Rows are points. Each copy is the shape, with its points in the same order, turned, moved and blurred by noise. Say if it was mirrored as well.

Shape (8 x 2)
[[  4 -11]
 [-10  16]
 [ 36 -22]
 [ 41  -3]
 [-56  17]
 [-41 -14]
 [-29  17]
 [ 32   0]]
Copy 1 (8 x 2)
[[ 15  22]
 [ -2  -3]
 [ 11  57]
 [-11  53]
 [ 20 -43]
 [ 40 -14]
 [  6 -23]
 [ -7  40]]
Copy 1 is: only turned
Copy 2 (8 x 2)
[[-10   1]
 [  4  17]
 [ -2 -38]
 [ 19 -38]
 [-23  62]
 [-38  36]
 [ -6  39]
 [ 12 -22]]
Copy 2 is: only turned
Copy 3 (8 x 2)
[[-13   3]
 [ 21   1]
 [-36 -19]
 [-22 -36]
 [ 46  36]
 [ 12  42]
 [ 30  14]
 [-18 -31]]
Copy 3 is: only turned
Copy 4 (8 x 2)
[[ -7 -14]
 [ 18  -5]
 [-40  -8]
 [-36   4]
 [ 57 -28]
 [ 30 -44]
 [ 37 -15]
 [-25   9]]
Copy 4 is: mirrored

Shape (8 x 3)
[[ 43 -32 -56]
 [  4 -15 -11]
 [-31   4 -48]
 [ -6  -2  20]
 [-15  13  59]
 [ 13  19  -6]
 [ -4  18  53]
 [ 20   8  12]]
Copy 1 (8 x 3)
[[-71 -33 -10]
 [-14 -19  10]
 [-30  17  46]
 [ 16  -4   6]
 [ 62  -3  -5]
 [ -5  13 -13]
 [ 56   1 -15]
 [  2  -7 -25]]
Copy 1 is: only turned
Copy 2 (8 x 3)
[[  0 -84 -13]
 [ -8 -22 -16]
 [-60 -25   5]
 [ -3  13 -17]
 [ 11  52 -14]
 [  1 -11  17]
 [ 18  44  -4]
 [ 17  -4   1]]
Copy 2 is: mirrored
Copy 3 (8 x 3)
[[ 84   3  22]
 [ 28   8  -1]
 [ 20  54  27]
 [ -1  -5 -13]
 [-39 -22 -25]
 [ 11 -10  24]
 [-33 -30 -14]
 [  9 -22   7]]
Copy 3 is: only turned
Copy 4 (8 x 3)
[[ 23 -12  67]
 [ 16  -3  -1]
 [ 53  30  -2]
 [  5 -11 -21]
 [-24 -17 -58]
 [ -7  22  -6]
 [-36 -14 -44]
 [-20  -3 -11]]
Copy 4 is: only turned

Shape (10 x 4)
[[ -8 -32  -8 -34]
 [-13  -8 -25 -30]
 [ -3  34 -31  -3]
 [ 23  45  38 -47]
 [ -5 -20  29  -1]
 [  0 -26  33 -23]
 [ 18   1  42  21]
 [ 34 -13  50  24]
 [-17  11 -37  24]
 [  2  55  38  27]]
Copy 1 (10 x 4)
[[-30  14 -15  -7]
 [ -1  26 -32  -4]
 [ 48  23 -27  -7]
 [ 27  49  32  48]
 [ -9 -21   3  18]
 [-25  -3  14  19]
 [ 19 -27  33  15]
 [ 15 -33  53  15]
 [ 41  -6 -40 -22]
 [ 69 -14  16  44]]
Copy 1 is: only turned
Copy 2 (10 x 4)
[[-32 -13  34  -8]
 [-14   3  31 -26]
 [ 20  29   8 -28]
 [ 41  20  55  38]
 [-10 -28   5  20]
 [-16 -27  27  30]
 [ 12 -11 -12  43]
 [ -2 -11 -19  62]
 [  7   7 -20 -39]
 [ 64  -3 -12  23]]
Copy 2 is: mirrored
Copy 3 (10 x 4)
[[ 14 -26  16 -29]
 [ -6  -7  27 -31]
 [-37  28  18 -20]
 [-73 -35 -14   0]
 [ 10 -17 -21   7]
 [  6 -39 -15  -2]
 [-13   2 -47  14]
 [ -4  -8 -68   3]
 [ -3  51  16 -17]
 [-50  28 -31  37]]
Copy 3 is: mirrored
Copy 4 (10 x 4)
[[-13 -47  26  21]
 [-13 -23  41  18]
 [-22  34  31  20]
 [ 18   9  12 -52]
 [ 16 -23 -10  23]
 [ 19 -42  -2   4]
 [ 22   3 -38   8]
 [ 14 -10 -57  -1]
 [-28  24  22  48]
 [ 30  54 -20   1]]
Copy 4 is: only turned
